Every row gives one point. Any point is a mix of the corners, with weights that add up to 1. It lies inside the corners' shape when no weight is negative. Say inside or outside, and name the corners with a negative weight.
In the rows, 128 means zero.

Corners:
(1): [ 54, 109, 153]
(2): [207, 213, 126]
(3): [123, 101, 101]
(4): [145, 135, 163]
Points:
[104, 124, 154] => inside
[120, 155, 156] => outside (3)
[197, 203, 127] => inside
[ 92,  92, 144] => outside (2)
[131, 157, 139] => inside
[116, 108, 113] => inside
[123, 106, 107] => inside
[116, 147, 129] => outside (4)

Corners:
(1): [144, 100,  49,  87, 126, 114, 155, 148, 144, 102, 126, 130]
(2): [140, 130, 140,  76, 137, 143, 110, 153, 144, 128, 153, 126]
(3): [169, 108, 183,  72, 149, 129, 159, 134, 177, 130, 122, 103]
(4): [ 93, 133, 160, 120, 117,  69, 141,  59,  49, 178, 112, 125]
(5): [128, 116, 149,  89, 170, 144, 152, 133, 146, 111, 119, 156]
(6): [146, 125, 165,  99, 109, 149, 121, 126, 147, 137,  96, 137]
(7): [ 99,  97,  77, 137, 142, 166, 108, 162, 147,  94, 108,  81]
(8): [125, 249, 168,  84, 134, 152, 140, 100, 121,  84, 102, 107]
(9): [ 64, 211, 162, 138, 115, 110, 148, 117, 137, 188, 126, 150]
(10): [133,  96, 118, 175, 128, 105, 114, 108, 129, 160, 147, 132]
(11): [132, 106, 172,  91,  98, 139, 167, 139, 156, 109, 141, 141]
(12): [127, 120, 127, 116, 126, 106, 109, 157, 142,  91, 107, 118]
(13): [121, 102, 140, 101, 133, 127, 104,  92, 169, 103, 118, 110]
Points:
[162, 124, 183,  50, 117, 110, 168, 118, 108, 123, 122, 144] => outside (7, 9, 10, 13)
[101, 131, 162, 147, 122,  95,  93, 117, 118, 165, 113, 111] => outside (1, 5, 8, 11)
[146, 110, 120,  73, 145, 131, 129, 133, 131,  92, 105, 111] => outside (9, 10, 11)
[123, 147, 152,  93, 125, 135, 136, 123, 142, 110, 116, 121] => outside (10)
[129, 127, 148, 101, 129, 120, 130, 111, 144, 125, 122, 126] => outside (7)
[102, 161, 108,  98, 142, 125, 107, 139, 134, 103,  95, 114] => outside (3, 10, 11)

Corners:
(1): [103, 109,  86,  81, 111, 130, 185, 153, 154, 139, 132,  79, 116, 189,  26,
 111, 156, 186,  80,  68]
(2): [150, 150, 120,  96, 132, 133, 101, 150, 166, 133, 125,  88, 173,  80, 147,
 147, 161, 183, 118, 129]
(3): [120,  87, 130, 152,  52, 125, 112, 117,  76, 102, 121, 148, 156, 140,  67,
  85,  70, 119, 162, 169]
(4): [194, 130,  48, 146, 120,  61, 121,  92, 169,  89,  68, 103,  99,  78, 150,
 167, 135, 158,  75, 110]
(5): [122, 134, 200, 152, 100, 123,  76, 180, 104, 174, 131, 113, 103, 178, 154,
 124, 122, 217, 168,  52]
(6): [155, 106, 125, 167, 160, 121,  80, 168, 152, 126, 149, 191, 163, 144,  91,
  97, 121, 116, 141, 121]
(7): [104,  86, 152, 125, 111,  39, 103,  81, 109,  76, 144, 169, 119,  86,  70,
 126,  80, 161, 102, 116]
(8): [127, 167, 146, 117,  82,  30, 163,  91, 206, 169, 122, 165, 162, 168, 135,
 173, 141, 141, 180, 124]
(9): [166,  90, 153,  96, 152, 109, 170, 101,  75, 171, 104, 146, 129, 122, 186,
  87, 185,  67, 117, 125]
(10): [ 85,  58, 142, 113,  97,  87, 178, 134, 113, 185, 129, 116, 182, 231, 150,
 111, 144, 167, 137, 156]
(11): [ 61,  93, 177, 132, 149, 106, 113, 137, 141, 118, 127,  58,  87, 161,  93,
 112, 116, 174, 144, 108]
(12): [176, 116, 211,  96, 114, 155,  39, 109, 150, 148, 189, 134, 111, 214, 119,
 156, 134, 137, 155,  99]
(13): [117,  94, 147, 159, 147,  87, 141,  70,  35, 167, 114,  66, 184,  83, 121,
 125, 111, 154, 133, 124]
(14): [126, 131,  69, 113, 130, 147, 122, 127,  87, 156,  87, 178, 154,  82, 154,
 192, 112,  98, 120, 171]
(15): [128,  94, 112, 148,  71,  57, 128, 146, 136, 155, 153, 109, 139,  97, 108,
 126,  74, 109, 108, 125]
(16): [105,  96, 131, 174,  65, 124, 139,  65, 150, 113,  99,  87, 145, 106,  69,
 126, 141, 133,  52,  95]
(17): [ 89,  71, 121, 168,  81, 162, 102, 103, 181, 148, 169, 117,  45, 169,  98,
  76, 208, 178, 154,  76]
(18): [122, 188, 112, 126, 103, 165, 116,  77, 137, 113, 170, 127, 137, 124, 151,
 134,  72, 166, 105, 135]
(19): [120,  37, 176, 188, 101, 150, 186, 160, 120, 118, 149, 128,  88, 130,  89,
 129, 134, 193, 148,  98]
(20): [109,  54, 131,  90, 105, 112, 122,  46, 130,  54, 116, 174, 106, 128, 148,
 128, 114,  80, 163,  59]
(21): [ 77, 150, 145, 155, 110,  71, 159, 156,  67, 121, 150, 146, 180, 141, 168,
 163, 149, 133, 158, 143]
Points:
[124, 127, 142, 121, 112,  94, 119, 110, 131, 138, 126, 123, 147, 144, 125,
 137, 119, 142, 131, 116] => outside (17, 19)
[124, 106, 132, 129, 120, 116, 136, 107, 129, 129, 134, 124, 139, 135, 107,
 134, 138, 144, 123, 136] => outside (5, 15, 20)
[126,  88, 142, 136, 106, 106, 128, 120, 122, 132, 125, 125, 132, 142, 110,
 125, 133, 143, 134, 112] => outside (18)
[160,  82,  96, 124,  80,  96, 123,  65, 191,  99, 147, 117, 154,  95,  68,
 111, 118, 142,  96, 112] => outside (5, 9, 11, 14, 21)
[108, 105, 157, 137, 113, 106, 115, 128, 125, 131, 131, 113, 118, 143, 114,
 124, 121, 166, 134, 102] => inside

Corners:
(1): [ 44, 199, 148, 138, 100, 136, 117, 152, 139, 129, 154, 145, 122, 170, 132,
 113, 112, 137, 143, 134]
(2): [ 85, 110, 158, 117, 108, 105, 134, 132, 160, 159,  86, 153, 141, 175, 104,
 184, 105, 125, 133, 127]
(3): [ 93,  94, 153, 132,  98, 152, 156, 134, 125, 142, 111, 144, 143, 153, 162,
 141, 115, 140, 130, 146]
(4): [147, 120,  66, 127,  90,  28, 152, 155, 143, 148,  70, 132, 149, 144, 153,
 126, 105, 108, 103, 121]
(5): [104, 135, 113, 132, 128, 151, 136, 157, 149, 111, 117, 122, 127, 135, 123,
 164, 172, 147, 131,  67]
(6): [146, 117, 162, 104, 100, 112, 129, 132, 149,  64, 139, 149, 114, 122, 131,
 145, 134, 146, 117, 143]
(7): [136, 118, 166, 107, 116, 135, 102, 137, 146, 139, 100, 112, 169, 105, 114,
 117, 114, 135, 131, 130]
(8): [103, 109, 161, 129, 120, 159,  90,  64, 148,  53, 168, 120, 147, 170, 121,
 113, 129, 120, 115,  83]
(9): [130, 102, 114, 109, 110, 157,  96, 150, 158, 106, 153, 127, 107, 132, 171,
 139, 101, 140, 116,  59]
(10): [133, 106, 150, 102, 109, 161, 109, 135,  76, 155, 133, 153, 108, 117, 119,
 119, 132, 122, 114, 117]
(11): [113, 100,  83,  81, 175, 145, 152, 113, 126, 132, 112, 115, 110, 110, 122,
 117, 106,  98, 112, 134]
(12): [102, 121, 154, 125, 208, 112, 146, 100,  48, 162, 139, 114, 134,  90, 118,
 131,  97, 136, 126, 135]
(13): [128, 151, 161,  98, 100, 136, 140, 132,  82, 126, 160, 113, 145, 171, 129,
 135, 123, 136, 131, 107]
(14): [149, 144,  32, 105, 141, 143, 153, 128, 100, 150, 138, 150, 149, 133, 142,
 144, 124,  87, 159, 149]
(15): [141, 125, 154,  96, 145, 128, 152, 137, 141, 149, 163, 147, 145, 119, 116,
 128, 142, 137, 115, 118]
(16): [145, 104, 156, 105,  95, 137, 113, 119, 151, 144, 132,  82, 133, 118, 132,
 138, 124,  34, 125, 131]
(17): [156, 207, 162, 117, 187, 160, 148, 140, 112, 150, 106, 150,  90, 115, 151,
 121, 113, 133, 123, 138]
(18): [123, 112, 120,  98, 112, 158, 147, 108, 123, 145, 148, 142,  56, 119, 110,
 124, 122, 124, 206, 132]
(19): [138, 121, 110,  90, 249, 159,  85, 108, 102, 131, 155, 114, 110, 123, 139,
 116, 143, 148, 113, 136]
(20): [109, 144, 136,  92, 102, 129, 118,  75,  98, 152, 132, 133, 144, 107, 144,
 135, 134, 129, 130, 150]
(21): [142, 161, 145, 142,  99, 149, 143, 103, 118, 153, 149, 102, 146, 134,  96,
 150, 131, 129, 103, 149]
Points:
[117, 132, 125, 113, 129, 138, 134, 120, 119, 126, 141, 135, 124, 140, 132,
 133, 124, 121, 128, 123] => outside (7)
[128, 139, 136, 112, 139, 132, 121, 121, 121, 126, 134, 126, 138, 130, 126,
 135, 124, 124, 114, 119] => outside (3, 18)
[119, 129, 142, 112, 126, 132, 129, 122, 125, 134, 129, 125, 127, 129, 128,
 131, 121, 126, 124, 125] => outside (14)
[129, 151, 137, 114, 105, 130, 124, 129, 125, 112, 145, 125, 137, 126, 129,
 125, 121, 118, 113, 107] => outside (2, 3, 18, 19)

Corners:
(1): [115,  72, 130, 167, 108,  74,  79, 105, 172,  86, 127, 185, 124, 162, 130,
 209, 118, 128,  96,  64]
(2): [142, 184,  72,  97, 146, 134,  65,  96, 165, 170, 133,  96, 186, 116, 101,
 134, 158, 148, 108, 138]
(3): [119,  78, 104, 138, 201,  90, 105, 107, 142,  77, 177, 171, 169, 147,  83,
 140,  84, 112, 107, 167]
(4): [119, 161, 185, 117,  45, 125, 201, 123,  74, 147,  79,  68,  93, 175, 166,
  83, 167, 166, 181, 118]
(5): [105, 150, 165, 137,  82, 140, 170, 151, 153, 118, 105,  74, 131, 164, 118,
  95, 188, 172, 174,  98]
(6): [ 81, 115, 119, 117,  94,  88, 136, 160, 107, 156, 174, 109, 146, 174, 111,
 216, 199, 107, 124,  96]
(7): [108,  79, 126, 116, 113, 113,  41, 131, 163, 186, 107,  87, 208, 200, 118,
  68, 151, 173, 115, 152]
(8): [ 99, 174, 109, 158, 214, 153, 164, 167, 103, 130,  84,  81, 128, 141, 208,
  82,  71,  93,  71, 108]
(9): [123, 158, 129, 174, 197, 141, 125, 182,  55, 165, 137,  63, 129, 100, 125,
 137, 104, 128, 148, 162]
(10): [ 99, 172, 139,  88, 136,  73, 123, 156, 110,  75, 152, 148, 115,  81, 156,
  93, 138, 115,  77,  69]
(11): [156, 169, 198,  80, 153, 177, 174, 176, 133, 226, 135,  38, 155, 188, 134,
  60, 207, 155, 118, 151]
(12): [138,  89,  85, 161, 172, 151,  87, 173, 129, 168, 175, 121, 194, 184, 157,
 178, 172, 204, 110, 141]
(13): [ 94, 129, 160,  68,  72, 158,  89, 113, 186, 192, 114, 122, 111, 144, 168,
  57, 112, 175, 164, 161]
(14): [ 99, 127, 143, 159, 150, 180,  40, 105, 162, 161, 179,  92, 211, 143, 100,
 140,  89, 124,  87, 189]
(15): [189,  89,  73, 146, 157, 130,  78, 110, 200, 129, 194, 138, 127, 164, 100,
 137, 144,  92,  90,  93]
(16): [ 41,  65, 186,  73,  71, 102, 119, 104,  93,  77, 139, 107,  74, 162, 105,
 209, 160, 115,  77,  60]
(17): [116, 157, 125,  69,  76, 105, 176, 123, 182,  58,  94,  75,  98, 101, 174,
 130, 137, 104, 148, 161]
(18): [ 90,  82, 187, 138,  16, 120, 174, 107,  79,  54,  78, 157, 129,  92, 143,
 138, 121, 142, 149,  88]
(19): [115, 103, 118, 163, 159, 102, 169, 124,  66, 161, 163,  47, 110, 110, 109,
 140, 114, 137, 121, 168]
(20): [136, 165, 100, 146, 166, 161,  99, 126, 208, 101, 129, 142,  95,  98, 142,
 102, 173,  81, 108, 194]
(21): [109, 154, 136, 122,  76, 113, 146, 134, 170,  65, 129, 138, 107, 136, 100,
 123, 103, 122,  87, 103]
Points:
[121, 117, 135, 129, 121, 128, 121, 127, 132, 143, 137,  96, 134, 146, 124,
 134, 149, 142, 136, 142] => outside (8, 10, 21)
[112, 140, 134, 106, 114, 119, 133, 137, 132, 118, 132, 119, 127, 142, 139,
 134, 145, 140, 120,  97] => outside (7, 14, 19, 20)
[ 93, 125, 168, 119, 105, 136, 151, 128, 118, 116, 105,  84, 123, 142, 129,
  91, 118, 131, 130, 150] => outside (1, 2, 6, 10, 12, 15)
[ 97, 151, 168, 107, 101, 108, 166, 139,  86, 137, 118,  97, 115, 139, 133,
 112, 140, 149, 130,  98] => outside (7, 12, 14, 15, 17, 20)
[116, 133, 137, 118, 114, 123, 140, 137, 136, 126, 122, 105, 125, 142, 140,
 117, 147, 140, 129, 124] => outside (14)
[117, 133, 142, 115, 106, 131, 127, 128, 141, 136, 125, 106, 129, 146, 135,
 110, 138, 140, 126, 128] => inside
[109, 135, 170, 129,  98, 156, 120, 131, 142, 125, 125, 125, 108, 145, 148,
 116, 135, 136, 113, 100] => outside (2, 3, 6, 7, 17, 19)
[120, 148, 132, 128, 136, 139, 127, 133, 139, 135, 126, 109, 137, 127, 145,
 108, 127, 142, 125, 148] => outside (6, 7, 15, 16)

Corners:
(1): [132, 117, 154, 130,  47, 118, 109, 195, 142, 121, 195,  95, 112, 111,  49,
  91,  80, 113, 203, 176]
(2): [175, 166, 141,  86, 157, 187, 181,  26, 142, 120, 138,  93, 126, 124, 133,
 123, 120, 170, 177, 157]
(3): [145, 155,  44,  97, 112, 130, 140, 228, 106, 135, 178,  91,  89, 121, 123,
 181, 105,  95, 206, 189]
(4): [120, 115, 189, 137, 155, 120, 150, 120,  84, 150, 144, 132, 104,  71, 118,
 146, 165, 108,  43, 107]
(5): [125,  53, 162, 107, 135, 167, 141,  99,  41, 159, 124, 107, 163, 124, 179,
 160, 159,  96,  92, 117]
(6): [147, 117, 130, 110, 132, 123, 137, 103, 106, 211, 135, 164, 151,  83, 199,
 131, 170,  54,  87, 132]
(7): [ 97, 133,  95, 125, 225, 161, 202,  19, 174, 181, 101,  61, 170, 129, 103,
 126, 125, 183, 161, 200]
(8): [177,  88, 127, 127, 136, 118,  61, 206, 120, 101, 103, 141,  58, 171,  71,
 114, 108, 120, 195, 141]
(9): [160,  80,  95, 122, 108, 141,  84, 172, 157, 122, 176, 102, 108, 130,  40,
  96, 119,  70, 119, 102]
(10): [116, 138,  95, 168, 125, 100,  60, 155, 135, 142, 146, 157, 121,  88,  96,
 142,  85, 121, 215, 125]
(11): [156, 117, 142, 167, 160, 166, 202,  43, 174, 140,  94, 122, 165, 192, 114,
 178, 128, 185, 176, 152]
(12): [171, 132, 120, 207,  90, 159,  34, 205,  98, 140, 140,  70, 135, 120,  67,
 129, 146, 114, 171, 158]
(13): [127, 112, 107,  92, 107, 152, 116, 169,  88, 133, 134, 129, 146, 104, 103,
 103, 174, 143,  97,  62]
(14): [138, 148, 114, 113, 182, 166, 163,  72, 151,  85,  89, 109, 162,  92, 147,
 137, 106, 152,  92, 217]
(15): [109,  85, 117, 164, 103, 196,  88, 198, 150, 122, 170, 103,  83, 162, 142,
  74, 121, 115, 164, 169]
(16): [147, 135, 124, 177,  87, 164, 115, 185,  90, 137, 107,  98,  61, 121,  70,
  70,  81,  94, 194, 135]
(17): [193, 134,  80, 140, 123, 130, 156,  34, 115, 116, 120, 156, 156, 152, 112,
 137, 132, 149, 129, 221]
(18): [ 83, 125, 135,  94,  97, 135,  66, 143,  89, 166, 133, 141, 111, 115, 151,
 125, 132, 142,  69, 122]
(19): [135, 125, 180,  91, 181, 120, 104, 149,  49, 171, 163, 114, 171, 143, 144,
 101, 125, 113,  84, 124]
(20): [168, 127, 132, 123, 145,  95, 160,  67, 159, 132, 129,  87, 120, 138, 143,
 159, 108, 208, 118, 152]
(21): [110, 156, 108, 141, 140, 102, 162,  24, 153,  71, 100,  50, 118, 152, 118,
 169, 129, 146, 151, 159]
Points:
[156, 125, 124, 133, 127, 137, 129, 134, 121, 129, 146, 109, 118, 130, 118,
 135, 116, 114, 160, 163] => outside (7, 13, 18)
[140, 122, 117, 136, 133, 139, 129, 105, 135, 136, 131, 120, 124, 130, 138,
 144, 125, 135, 149, 180] => outside (9, 13, 16, 19)
[127, 104, 114, 150, 110, 148,  99, 169, 115, 129, 134, 112, 103, 134,  87,
 123, 128, 116, 160, 139] => outside (2, 6, 14, 19, 20)
[132, 120, 120, 139, 137, 143, 142, 113, 135, 127, 130,  95, 119, 123, 112,
 140, 127, 127, 154, 148] => outside (17, 18, 19)
[132, 117, 141, 128, 139, 143, 126, 129, 114, 143, 133, 111, 128, 125, 124,
 133, 130, 128, 127, 136] => outside (17)
[135, 134, 115,  99, 132, 159, 162,  91, 123, 144, 134, 129, 138,  92, 116,
 130, 128, 128, 132, 138] => outside (8, 12, 15, 19, 20, 21)
